Each row is a point. A path goes straight from each point to the next, and from the last back to the first. The post is the endless flat space through its rows: a point in 2 columns, a line in 3, a plane in 4, and so on, so that a path can go around it. How many times does the path go around the post? Going back the other way cancels.
In the rows, 128 means zero.

Post (1 x 2)
[[134 120]]
Path (21 x 2)
[[193 132]
 [193 131]
 [169 177]
 [106 159]
 [119 112]
 [129  74]
 [175  86]
 [152 129]
 [184 108]
 [146  92]
 [ 97  70]
 [101 101]
 [148  53]
 [187  85]
 [141 103]
 [176 119]
 [164 145]
 [131 165]
 [ 85 127]
 [114  62]
 [148  75]]
Times around: 2

Post (7 x 8)
[[ 98 127  86  95 119 137 130 168]
 [107 202 146 187 127  79  95 102]
 [ 99  94  95  56 130 121 132 125]
 [118  89 144 116 191 101  91 169]
 [158 158 185  66 146 190 157 142]
 [115  19 106 148 114 110 108 127]
 [106 133 121  80 151 217 130 113]]
Path (22 x 8)
[[129  90 154  87 180 123 142 105]
 [179 146 148 130 182 169 131 104]
 [165 165 134  68 174 107  82 191]
 [103 145 131 100 124 168  90 138]
 [ 72  82 121  46 154 117 108 100]
 [ 71 170 153 143 157 210 163 132]
 [ 81 139  76 104 164 205 167 158]
 [169  95 163 180 196 134 101 153]
 [122 160 120  52 186 113  85 106]
 [104 107 142 184  98  93  59  50]
 [ 57 127  77  95 132 151  99 163]
 [ 69  86 119 127 110 105 153  86]
 [107 129 116  63 170 110 195 120]
 [131 163  80  84 188  89 112 132]
 [136 165 110  79 121 132 105  92]
 [115 181 130  89 121 158  86 167]
 [105  73 170 114  65 112 124 130]
 [ 72 115  93 110  78 197 146  85]
 [104 106 102 141  85 184 111 202]
 [102 125 121  70 130 110  97  56]
 [148  70 111 119 110 111 124 142]
 [151 146 165 136 157 178 139  77]]
Times around: 2

Post (17 x 18)
[[166 126 165  70 121 111 143 120 137 151  83 103 143 155  37 179 163 134]
 [116 114 106 172 171 156 177 141  75 126 133 153 123 117 140  98  86 212]
 [106 104 167 189 114 183 142 104  84 173 157 156 130 147 130 180 172 173]
 [143 174 143 120 142 126 112  83 157 206 135  92 135 132 115 143 144 150]
 [113 150  66 151 159 172 150 108 158 126 149 122 136 135 143 139 133 124]
 [124 131 132 191  97 134 135 106 155 167  70 117 131 105 110 130 165  72]
 [175 115 123 144 121  72 186 143 153 122 139 154  52 176  64  91  68  69]
 [112 173 156  99 172 163  85  95 120  65 158 172 164 182 133  87 128 141]
 [142  49 185 124  89  78 177 133  57  88  85  58 120 109 149 191  47 179]
 [134 166  84  73  96 110 111 168 113 113 102  74 141 173 133 100 115 132]
 [170 107  24 110 150 154  85 104 127 192 163 115 120 108 129 159  63 123]
 [182  90 180 106  96  94 152  80 131 128 150 100 162 176 103  68 152  87]
 [193 150 128 162 106 151 134 106 142 195  88  43  84 173  81 106 130 128]
 [229 177  80 102 135 113  91 169 149 113 123  72 164 167 109 173  93 172]
 [132  68 161 139 168 123 175 156  59 136 120  99 130 158 174  96  85 136]
 [160  63 123 152  75  95 103  82 169 142  81 102 165 215 104 193 109 120]
 [ 90 100 141 134 103 134 131 181 149 141  70  66 163 102  75 174 117 123]]
Path (27 x 18)
[[155 170 132 112 123 130 123 133 113 143  59  96 200 143 127 249 154 230]
 [106 135 151 137 148 144 168 139  84 103 121 121 129 189 102 158 144 137]
 [177  71  62 172  88  74 162  60 120  98 123 109  58 151  83 102  56 136]
 [ 85 103 135 139  85  92 113  89 149 136 115 107 116  75  94 138 135  87]
 [121 115 170 163  70 129 124  34 196 111  62  69 116 208 120 110 162 150]
 [152 125 146  90  91 154 106 138  97 144  91  58 150 129 160 182  89 131]
 [164 142 106 112 139 125 113  78 110 170 112 104 193 138 110 129  98 162]
 [194 161 118 223 183 124 143 151  87 146  66  93  97 154 138 175 123  99]
 [142 149 149 115 150 146  83 147 115 158 201 104 129  99  77 113 168 145]
 [127  79 135  95 149 157 109 144 128 161 137 135 146 183 112 106 167 126]
 [147 133 148 102 150 161 144  53 175 122 140 149 157 155 122 167 127  93]
 [167 125 152 131 125 123 161 155  92 115 179  89 120 185 137 139  68 148]
 [124 176 113  47  90 120  96  88  61 135 174  64 122 170 169 111 138 123]
 [200  81 101 145 200 126 144 106 144 147 128 150  99 133  83 166  82 117]
 [127  41 178 108 147 107 148  35 138 125 172 178 124 158 159 130  93  76]
 [112 151 124 140 136 115 156 138 128 170 137 134 140 149 172 141  72 146]
 [160 172 122 128 120 107 153  97 126  83  81 132  96 168  74  97  87  76]
 [204 180  60 146 103 136 122 131 105 123 110  46 156 209 152  80 176 147]
 [143 102 126 104  81 130  72 107 100 161 100  55 138 140 157 151 141 151]
 [161 122 130 107 119 139 122 143 135 139 114 116  77 200 139 162 101 133]
 [184 137 160 144 125 177 131  66 137 164  94 100 185 152 100  76 164 118]
 [165 153  83 115 118 111  89 111 121 145 129 152 126 172 144  30  83  85]
 [147 124  71 107 182 143 169 105 155 112 126 120 124 150 176 136 121 175]
 [159 131 153 113 178 150  92  99 105 136  98  76  92 145 120  86 122 131]
 [183  42  94  54 137  80 157 105 109  91 130 121 141 193  61 197 136  98]
 [174 149 124 171 143 143 108 135 165  66  71 121 130 124  95 115  89 141]
 [125 102 175 133  60 134 115  67 108 179 111 107 135 122 146 114 142 153]]
Times around: 4

Post (17 x 18)
[[147  95 157  97 119 125 114  99 121 144 146 109 113 106 185  86 111 125]
 [190 171 112 195 100 142 104 129 165 131 118 143  76 168 193 178 140 116]
 [102 123 154 116  94 133 187 129 169 172  25  95 154 130 136 100  98 123]
 [159 220 135 135 120 120 119 183 177 117 132 112 136 142 124 113 134 124]
 [162  92 142  87 105 165 104 105 153 152 114 118 120 152 152 120 144 118]
 [  7 165 122 158  99 165  83 150 163 106 102 136 122 120 165 135 187 169]
 [167 114 143  43 119 104 147 118 125 124 164 147 111 147 132  72 161  99]
 [106  87 173  98 146 102 106 172 119  99  90  45 138 145 105 102 132 147]
 [ 64  98 124 108 129 152 111 146 168 154 112 123  77 115 125 126 142 158]
 [101 174 128  94 123 103 144 163 136 140 106 154 124  88 101 134 156 129]
 [212 163  73 119 146 102 111 134 138 150 130 120 122 164 167 165 124 138]
 [132 118 138  80 137 135 127 133 123 159 165  95 133 153 188 150 148 143]
 [ 89  94  96 137 107 145  99 166 140 144 136 114  95 113 107  83 186  97]
 [118 168 138 147 162 113 126 117 121 112 160 118 148 123 126 117 150 112]
 [ 96 115 144 115 118 175  77 182 155 151 104 150  95 132 154  78 148 135]
 [133 138 145 153  89  78 141 115 137 149 137 171 123 144  97  99 150 114]
 [180 135 143 120 150  83 155 112 152 172  88  73 115 157  87 134 177 148]]
Path (29 x 18)
[[181 187 170 151 146  74 138 105 152  73 165 117 120 198 166 155 128 139]
 [156 146 152 103 150 103 129 164 143 127 155 161 120 139 141 106 125 144]
 [ 96 150 105 134 153 153 113 160 126 171  80 156 118 121 160 137 168 163]
 [107 128 137 130 170 168  56 195 140 170  87  16 135 117  90 179 131 171]
 [181 132 176 132 134  96 117 167 112 180 111  92 112 186 123  78 153 100]
 [182  77 123 104 172  54  92 167 134 119 147 103  49 139  79  99 150 120]
 [150 100 102  82 167 131  59 151 148 109 139  88 107 116 101 138 160 155]
 [136 114 114 155 109 127 115 144 140 137 111 157  49  66 126 108 176 129]
 [131 163 116  87 114 139 164 136 183 177 132 146  97  94 118 139 153 132]
 [177 156 132 113 164  96 172  98  98 177 163 131 135 144 157 175 140 155]
 [182 220 168 107 127  93 130 131  99 133  94  92  86 147 172 166 204 143]
 [136 200  92 126  80 108  95 111 163  95  52  51 166 150 191 141 137 125]
 [138 114 185 101 141 103 135 125 153 138 119 116 109 158 128 102 198 135]
 [ 91  62 134 115 140 183  22 161 152 176  65 109 167 151 157 109 113 134]
 [ 77 162 130 107 125 108  96 167 138 152 146 134 137 167 158 140 159 138]
 [ 72 190  60 134  87 106 126 147 196 111  39 108 168 138 150 170 173 156]
 [172 113 116  60 123  67 132 147 111  51 172  83 159 158 135  78 184 109]
 [110 103  94 103 133 196  79 157 115 118  76 108 120  98 193 131 137 120]
 [156 131  88 159  86 115  90 184 129 118 107 103  96 165  95 168 162  99]
 [167 139 164  93 101 102 120 143 129 149 107 180  84 168 151  87 120 102]
 [137 160 167 155 141 112 101 134 179 128 107 142 142 170  74 107 127 130]
 [138 124 145 150  70 121  67 178 140 112  90 159 134 123 124  67 123  66]
 [124  81 150 113  88 123  87 128 170 118 123  87 166 202 185 130  81 128]
 [152 145  84 107 188 180 100 166 165 114 117  88 170 114 183  45 141  89]
 [119 123 105  72 136 138 148  95 172 136 190  93  36  64 143 135 195 169]
 [141 120 180 159 110 117 167 139 172 146 112 140  84 160  89  86 104 108]
 [145 188 180  60 137 109 132 149 171 158  78 191  56 111  34 107 138 131]
 [ 90  34 152  15  98 148  84 125 107 131 151  64 131 148 187 175 125 120]
 [172 140 128 137  96  95 146 146 144 201 113 145 106 151 105  99 111  79]]
Times around: 4

Post (17 x 18)
[[118 102 111 155 138 142 113 155 164 118 139 144 102 194 178 143 158 120]
 [140 121 188 159 100 134 147 143 148 118 132 135 151 184 163 131 176 144]
 [132 131 161 128 163  70 143 138  99 102  74  87 111  83 114 109 154  84]
 [101 142 161 117 161  53 144 169  82 129 110 136  91  71 131  84 138 104]
 [121  99 137 192 154 127 134 141 145 173 146 121 151 208 181 120 184 138]
 [126 154  69  73  92 190 140  85  87 113 116 157 139 151 120 204 147 109]
 [149 156  66 102 118 197 138  63 143 120 124 157 116 120 115 176 132 153]
 [ 92 148 114  97 134 167  92  92 138 120  95 176 108  84 109 206 137 125]
 [ 82 107 136 121 178 115 133 178  69  88 135  66  96  76 110  99 130 115]
 [135 111 148 145 152  67 142 163  81 101 115  98 138  50 133 116 114  98]
 [110 117 115 142 115  84 150 128 153 156 141 121 124 178 162 153 173 150]
 [114  97 130 148 134 110 145 154 107 152  95 107 131 191 145 133  93 148]
 [120 169  84 119  97 161 111  93 114 115 123 152 100 144  48 216 123  95]
 [118  89 126 129 110  80  92 123  86 119  98 104 130  43  97  81 133 129]
 [ 99 129 132 172 145 101 176 184  67 100  73 102  87  71 117 114 145 102]
 [116 108 142 137 106 126 160 154 155 185 134 108 147 171 190 127 149 115]
 [126 117 106 151 128 136 150 186 144 130 108 121 175 178 115 134 138 154]]
Path (29 x 18)
[[141 155  62 161 169 191 165 149  60  92  39 105 119 133  82 196  74 125]
 [100  82  69 179 147 124 134 156  64 152 123  78 131 127 170  92 133 121]
 [131 102  77  78  72 164 181 130 125 100 150  60 207 185 149 157 125 170]
 [ 81 103  78 144 128  97 180 158 123 137 184 150 132 184 160 177 162 122]
 [ 41  98 138 129 194  74 112 199 111 119  79  83  88 114  91 115  79 129]
 [143 162 207 231  64 112 150 143 158  71  58 156 127  78 131 183 178 108]
 [124 134  73 148  74  88 101  95 128 165 143 145  96 203 107 125 191 136]
 [159 128 176 165  72  71 147 147 118 124 107  42 199 115 145 161 117  89]
 [164 142 129 208 116 171 142 117 118  79  15 140 178 134 101 176 128 110]
 [133 121 117  88 116  18 162 130 134  94 162 117 109  98 113 152 117  53]
 [ 57  63 103  85  95 125 156 179  89 154  93 108 116 108 167 129  36 164]
 [157 144 127 130 127 129 218 120 105  61  89  92 159 102 156 141 145 111]
 [144  93  80 135 117 151 170 111  80 102 186  85 146 136 126 104 152 166]
 [174 119 140 105 107 151 189 140 100 168  69 106 162 214  65 132  94 151]
 [119 146 130  61 177  63 108 137  91  89  95  97 165  83  77 198 184 102]
 [143 116 163 156 168 151  95  84  87 135 110 118 134 106  47 163 154 115]
 [160  88 174 146 118  73 151 101 169 180 111 156 150 118 206 114 159 115]
 [126 118 216 110 168 135 167 158 100  69  71 104 240  59 153 101 138 111]
 [149 142  99  86  98 114 156 113  98 144  65 152 184 157 181 121 123  82]
 [ 98 131 125  54 149  88 187 158 147 113  90  92 101  87 119  87 148  60]
 [ 97 134  96 131 183 154 190  99 150 148 152 126  98 183 195 135 150 108]
 [128 118 100 108 113 117 169 126 142 148 129 185 136 185 151 188 123  68]
 [ 95 129  89 106 144  99  75 105 120 163 168 124  90 126   7 184 140 119]
 [171  93  91 181  90 139 182 144  98  90  78  97 161 123 146 147 163  86]
 [ 76 120 153 131 189 104 128 153 161 104 100 142 103 138 149 126 172 131]
 [ 83 159 106 147  96  73 108 121 135 129  91 167  46 132  87 119 141 105]
 [ 95  96 139 132 109 118 144  81  60 101  18 120 154  37 100 154 140 110]
 [ 75 111 116  97 113 116 137 121  92 157 153 135 105 165 124 140 175 124]
 [164  99  69 139 167 136 141  87 181 149 104 112  91 146 184 120 220 112]]
Times around: 1
